Each row is a point. The points of each table are mixes of a few directions, plus a little noise. Count the directions of each table, and those that both share. Where both have some left over, give the other angles between the two spaces (their principal angles), to ten degrees, smallest first.

First, 7 rows:
[[ 18 -41   5]
 [ 13 -48   2]
 [ 18  14  20]
 [-22  35 -13]
 [ -1 -33  -7]
 [ 16   7  16]
 [-41  65 -24]]
Second (6 x 3):
[[ -1   4   0]
 [  1  -6   0]
 [ 15 -81  -4]
 [ -4  22   1]
 [  2 -14  -1]
 [-14  74   4]]
Directions: first 2, second 1, shared 1

First, 7 rows:
[[ -5 -39  18  13  -8  -4]
 [ -4 -36  17  12  -7  -3]
 [ 12  95 -44 -33  20   9]
 [  8  61 -28 -21  13   6]
 [-10 -75  35  26 -16  -7]
 [  2  17  -8  -6   4   2]
 [ -3 -22  10   8  -5  -2]]
Second:
[[-16  17   7   8  -2 -16]
 [  7  -5  -2  -5   1   5]
 [-15 -22  -9  25  -5   6]
 [ 41 -17  -6 -34   6  26]
 [ -8  80  33 -29   5 -47]
 [ 46 -34 -14 -30   7  38]
 [-55 -19  -9  65 -12 -12]]
Directions: first 1, second 2, shared 0; angles 50

First (7 x 9):
[[-21  26  30  20  33  26  10 -19  -6]
 [  8 -23   2   1 -40   4 -15  16   2]
 [ 20   9  10  48  39 -77  33  -5  -7]
 [-16  35 -11 -17  57   6  17 -24  -1]
 [ 19 -21   8 -46 -91  37 -30  59 -20]
 [  3 -21 -21 -10 -19  -1 -13   1  12]
 [-14  -6 -18   4  21   5  -3 -27  20]]
Second (7 x 9):
[[ 32   9 -37  45 -19   1 -52  -2 -32]
 [ -8  12   0  14 -32 -37   9   0   3]
 [  2  22   8 -30   9  44  58 -15  39]
 [-35 -27  34 -20   6 -45 -29   5 -14]
 [ -4  12  12  -7  25   5   6  33  30]
 [ -2  14  23 -45  33  53   0 -14  26]
 [ 13 -43 -38  42 -21 -22   8  -7 -53]]
Directions: first 4, second 5, shared 0; angles 30, 70, 80, 90

First:
[[ -4   8  28  -7  15  -2 -14 -14  -1 -19   6  14]
 [ 24  -5  66  31  19   6  -8 -22   2 -24  44  23]
 [  7 -43   3  44  -3  -2  37 -14 -31 -10  37   0]
 [ 14  51  32 -29  10   9 -48  11  46   8 -19  11]
 [ 64  21  10  31 -22  29 -12  42  58  51   9 -12]
 [ -4  19   9 -19   6   0 -19   1  12  -2 -12   5]
 [-33 -49 -81   9 -23 -14  58   5 -50   9 -12 -27]
 [-20  25 -26 -41  -2  -5 -18  12  10   9 -39  -6]
 [-48 -26 -41 -19   1 -21  26 -17 -47 -21 -15  -7]]
Second (8 x 12):
[[ 10  -1 -28   5 -17   6   9  21  10  25  -9 -15]
 [-48 -41 -58  -8  -7 -22  42 -15 -57 -15 -12 -13]
 [ 44  32 -11   4 -22  23 -19  46  57  52 -15 -16]
 [-18   3   9 -15  12  -8  -7 -15 -11 -19  -4   8]
 [-40   7 -15 -39  10 -15  -8 -13 -19 -20 -26   3]
 [ 26  -6  50  31  11   8  -4 -13   5 -12  37  16]
 [-19  24 -34 -40  -6  -4 -15  16  11  13 -41 -10]
 [ 45 -19  87  61  19  12   1 -27   2 -25  71  27]]
Directions: first 3, second 3, shared 3

First:
[[ 11   7  11   3  -7 -11   2   2  -4  -6  -1  -3   0   4  12  -9   0  12
   12   7]
 [ -8  -4 -11  -3   3  -1   7   4   0   5  -2   0  -6   1  -6   6  10  -4
  -11 -11]
 [ -3   2 -13  -7  -4 -26  29  20 -12   4  -9  -6 -20  12   4   0  34  13
  -12 -25]
 [ 33  14  48  18 -11  16 -44 -30  10 -19  11   3  36 -11  22 -21 -59   6
   51  59]
 [-22  -6 -45 -20   1 -44  66  46 -23  16 -18 -10 -49  24  -6  12  82  16
  -46 -69]
 [ -5  -6   6   6   9  36 -34 -23  16  -1  10   8  22 -17 -13   6 -38 -23
    6  23]
 [-12  -2 -26 -13  -3 -36  47  32 -18   9 -13  -8 -34  19   0   5  57  16
  -27 -45]
 [  5  -3  21  12   7  43 -50 -34  20  -6  14  10  34 -21  -6   0 -60 -23
   21  42]
 [-30 -22 -19   1  25  64 -41 -29  27  12  13  16  22 -28 -40  26 -41 -50
  -21   8]
 [ 30  21  27   4 -21 -41  18  13 -16 -14  -6 -11  -6  16  34 -24  14  38
   29  10]]
Second, 9 rows:
[[  0   6 -24 -17   0 -31  45  27  -1  17  -9  12 -23  23  11 -10  41   0
    1 -31]
 [  0  -3  19  13  -4  12 -26 -15  -7 -16   4 -16  11 -14  -5   8 -19  11
   -6  17]
 [ -2   0 -17 -12  11  13   6  -1  24  20   3  30   6   5  -1  -8  -8 -33
   17  -1]
 [  5   1  39  28 -32 -49   2  13 -69 -50 -14 -79 -25  -5   6  19  40  95
  -48 -11]
 [  3   7  -1   0 -20 -63  49  38 -45 -13 -18 -37 -40  21  15   1  68  60
  -30 -40]
 [ -2  -6   0   0  18  53 -40 -32  39  12  15  32  34 -17 -12  -2 -57 -51
   25  33]
 [  0  -1   5   4   0   6  -9  -5   0  -3   2  -2   5  -5  -2   2  -8   0
    0   6]
 [ -2  -3  -7  -5  13  31 -17 -16  28  14   9  28  19  -6  -6  -4 -31 -39
   19  16]
 [ -2  -1 -13 -10  14  27  -8 -11  31  19   8  34  15  -2  -5  -7 -25 -43
   21  10]]
Directions: first 2, second 2, shared 1; angles 70

First:
[[-15  10 -28 -10   1 -22   3 -10  14  -1 -13 -22 -32   0  -8  64  17   5
    6 -13 -30   4 -27 -15  -6  17 -18  -9   0  30  -3 -14]
 [-39  -9  21 -33 -22  14  11  15 -12 -20  -5   6 -10  -7  -5  27  25  14
    5   5 -19  22  -1 -14 -14 -14  -5 -13  -8  15  14  -7]
 [-22   3 -11 -16  -6  -9   5  -2   4  -6  -9 -12 -23  -2  -5  49  18   7
    5  -7 -25   9 -18 -14  -8   6 -13  -9  -3  23   3 -11]
 [ 58   7 -17  48  29 -10 -15 -16  11  27  11   1  26   8   9 -62 -40 -21
   -8  -1  38 -30  13  25  21  12  14  20  10 -32 -18  15]
 [-18   2  -6 -14  -6  -5   4   0   2  -6  -7  -8 -17  -2  -5  37  16   6
    4  -4 -18   8 -12 -11  -6   4  -9  -8  -2  18   4  -8]
 [-45 -17  44 -41 -31  31  12  25 -24 -27   0  19   3  -9  -2   5  25  17
    3  12 -10  29  12 -12 -17 -27   2 -13 -10   6  21  -2]
 [ 28 -11  36  19   3  28  -7  12 -17   4  19  29  47   1  12 -95 -30  -8
  -10  17  46  -9  38  23  10 -21  26  15   2 -44   0  21]
 [ 54  15 -38  47  33 -26 -15 -25  22  30   4 -13   7  10   4 -24 -32 -19
   -5 -10  21 -32  -4  18  20  24   3  16  11 -15 -22   7]]
Second, 8 rows:
[[ -7  -8   3  18 -31  -9 -15   0  21  -1 -29  28  22 -24  21  -2  17 -15
    3 -31  -4 -37 -26 -39  31  -7  24 -29  32  -7  19 -12]
 [  4 -26   6 -28  18  19  23   4 -35  -9  28 -15  -1  17  -8 -28 -20  36
    1  40  -7  22  19  32 -34 -10   3   9 -24  14 -13  -1]
 [ -3  10   7  -5 -13   7   6  -2   4  -7  -6  -3   4   5 -10  10  -4 -13
   -2  15  -9  -1   4  18  -2  -1   0  12  -7 -20  -7   2]
 [-19  37  34  -8  -9  32  33   5  -3  -8   0 -13   2  22 -30   2  -6 -14
  -18  33   5  17  27  28 -15  -3 -32  35 -19 -38   4  13]
 [ -6  31  16  -4 -35  11   8  -2  26 -15 -15  -4   8  14 -22  26   0 -42
   -5  22 -20  -7   7  25   5  -1  -4  22  -8 -50 -14   7]
 [ 19 -10 -16 -21  23  -5   0  -1  -8  -4  30 -24 -19  22 -11   3 -13  11
    7  22 -11  25  14  31 -23   4  -3  12 -24  12 -30   6]
 [ -5  -9 -29  40  15 -32 -37 -16  -7  29 -37  30   0 -57  38  15   9  10
    6 -60  27 -30 -41 -44  31  17  18 -29  31  40  34 -15]
 [ 16 -25 -22   8  32 -24 -18  12   2  13  27   0 -16   0  22 -25  17  26
    7 -42  18   9  -4 -49   6   1  -4 -33  19  50   8   0]]
Directions: first 2, second 5, shared 0; angles 30, 90

First, 11 rows:
[[ 27  -4 -18 -10   2 -28 -16  -7  -7  25 -10   2 -17  10 -29  20  12   2
  -19  16  14 -11  18  26   9 -16  11   9   7 -25  17 -16]
 [ 17 -13 -56 -10   4 -45  -9 -12  -5  39 -31   5 -18  33 -50  13  14   1
  -37  -7  10 -22  35  22   0 -20  41   7  26 -35  22 -42]
 [ 15  32  31 -10   5  24   8  -8 -14 -37  24 -32  -4  -2  27   4   3 -28
    2  47   5 -16 -49  36 -22   3 -17   7 -18  12  10 -11]
 [ 30 -51 -95   3   4 -61 -33  11  15  68 -12  26 -14  27 -70  -3   3  17
   -8 -44  -3  17  60 -17  29 -17  27  10  18 -40  -6 -15]
 [ 22   0  -7   3   5  13  -7  11   3 -17  41 -18  -1  -2  12 -15 -10 -17
   26  10  -8  15 -31  -2  -3   8 -24   9 -24  12 -16   7]
 [-54  25  14   3   3  40  46  -8   2 -48 -10 -21  20  10  38 -29 -10 -22
   -5 -17 -17 -21 -38 -13 -43  18  18 -14  10  34  -5 -22]
 [  0  -1  60  12  -9  26 -13  18   4 -13  29  16  12 -45  35   5  -9  22
   39   8  -1  36  -7 -26  29  13 -51  -4 -27  19 -21  66]
 [-35  29  86   5  -8  50  22   0  -4 -46   7  -2  19 -36  58   0  -6   4
   17  16  -2   2 -33 -10  -7  18 -30 -13 -15  35  -6  36]
 [  2 -30 -82  -3   4 -48  -6  -5   7  49 -35  14 -10  38 -58  -3   6   6
  -30 -41  -1 -12  48  -4   2 -16  51   2  33 -32   9 -42]
 [-19  11  33   1  -3  17  11  -3  -2 -16  -5   2   7 -12  20   1   0   4
    1   4   1  -3  -7  -4  -3   6  -5  -7   0  12   0  11]
 [ -4   2  35   4  -5  12  -4   5   0  -6   6   9   5 -21  16   7  -2  13
   12   6   3  11   0  -9  13   4 -20  -3  -9   7  -5  30]]
Second (8 x 32):
[[  0  42  12  12   6 -19  40   0  10 -21 -27   2 -16 -18  -8   6  11  16
   -5 -15  -2  -3  16 -14  -2 -16   0  -6   8   1  26 -32]
 [ 11   7 -35  11  20  18  32   0  24 -19  12  -1 -24  33 -11 -19  21   4
  -11 -17 -37  17 -43  13  -4  22  14   4  16   0   8 -34]
 [-29  31   4  23 -18  -2  29  -5  10 -11 -48   4 -12 -36 -17  46 -11 -35
   -4 -15  55  -8  47 -14  -3 -13 -22 -13 -29  -1  38  -1]
 [ 16  -6   3 -30  -3   8 -47  13 -16  34  21 -19  15  11  22 -31 -13  25
    1  24 -11   9 -35  -1  20   2   0  16  19 -15 -30  52]
 [ -4   6  32   7   8 -42   3 -16  -9 -13 -11   9  19  -8   3   5   5  23
   -2   4 -12 -28  38 -13 -12 -13  16  -7  -3  -8   2  -8]
 [ 19  -5 -15 -24  -7   9   4  30  -7  18  37 -25 -19 -15  15   2  11  -1
   71  11  11  29   8  12   5 -12  35   4 -26  24 -65 -27]
 [-33   8 -61  38   4  28  22 -23  35 -10 -20  -9 -13  38 -21  25   1 -52
  -21 -15  12   3  -9  11  -8  44  14   2 -38 -36  18  23]
 [ 22 -83  60 -38 -11   0 -83   3 -48  22  37  38  50  -5  17 -33 -25  20
  -27  22 -15 -20 -22   6   4 -14 -57   0  52  36   2  27]]
Directions: first 4, second 6, shared 0; angles 40, 50, 80, 90

First (8 x 32):
[[ 15 -18  -8 -34  23   5 -25  22 -37   0 -11 -29 -32  28  21  -7  -9  -5
   23  -8  23   5  14   0   4  11  34  16 -36  -9   8   6]
 [-11  16  -5 -13 -26 -17 -16   4  -6   9  31 -24  18  -9   6  -6  -9 -17
    8 -15  -1  -7  -2   7 -11 -10 -13  13 -15  -2 -21  27]
 [  2  22   7  37 -34  13 -19 -28  31 -10  10  19  35 -23 -25  14 -21  -4
  -77  30 -29  -6 -37  -1  -9  24 -18 -58  54  51 -14 -32]
 [ -1 -13   2  26  20   8  29  -8  22 -11  -2  20   5  -9 -11  -8  19  20
   16   0  -4   5  22 -10  17   7  -1  14   5 -17   7 -16]
 [ 15 -32   5  22  50  26  32  -3  10 -17 -40  33 -27  13  -8   1  21  31
   10  15   6  13  20 -14  25  16  24   1  10 -12  31 -40]
 [-21   6  11 -23   4 -30  58  11  -6  26 -34  26 -26   9   9  14  34   3
   46 -18   6   2  -9  11 -11 -71 -28  20  -3 -33  24  44]
 [  0  -8  -1 -23  14  -7   9  15 -19   9 -15  -5 -24  16  13   0   9   0
   29 -10  14   3   7   3   0 -18   8  18 -20 -19  12  17]
 [  1  27 -11   8 -52   1 -69 -12   4  -7  61 -41  51 -25  -6  -9 -45 -27
  -55   6 -16 -13 -17   3 -14  41  -6 -24   5  42 -47  -4]]
Second (8 x 32):
[[ -9  -5  -9  29   0   8  22 -22  -1 -12  12  11  -1 -14 -10   5  -3  21
  -17 -13 -18 -17   9 -28  12  -2  11   0   5   5  -6 -39]
 [ -6   0  -9  19  -1   1  11 -21 -13  -7  20  -3  -3 -11  -8  10 -13   9
  -21 -17 -16 -23   9 -28  13   2  17   2   0   9 -14 -36]
 [ -6   1   0   4  13 -14  37 -13 -20   7   0   5 -21   0  -6  21  -3   2
    5 -14 -10 -17  13 -22  18 -18  13  13   0 -11  -2 -19]
 [ -2  10 -15   6 -22   0 -37 -11 -12  -8  53 -38  24 -16  -2  -7 -32 -14
  -24 -13 -11 -18   8 -13   3  27  12   4 -13  17 -37 -14]
 [-11  -3  -1  23 -18  11 -10  10  61 -16  23  11  56 -25  -2 -47  33  17
   28   5   5  25  11  26 -15  11 -43  16  -2 -18  -2  35]
 [ 14  14  15 -60  16 -38   0  24 -42  36 -21 -27 -37  33  11  28 -14 -50
   32   5  22   4  -1  20   4 -16   7  17 -14 -20   4  46]
 [  4   1   5  -7 -22  14 -51  26  48  -7   7  -5  48  -5   9 -43  18  -5
   17  23  19  36  -9  47 -29  23 -37  -3  -4  -1   4  54]
 [ 17 -17  15 -13  35  19  31   5 -17   6 -95  49 -66  41   5  37  14  22
  -23  26   7  12 -38   1  -6 -28  19 -48  30  18  55 -25]]
Directions: first 4, second 4, shared 2; angles 30, 80
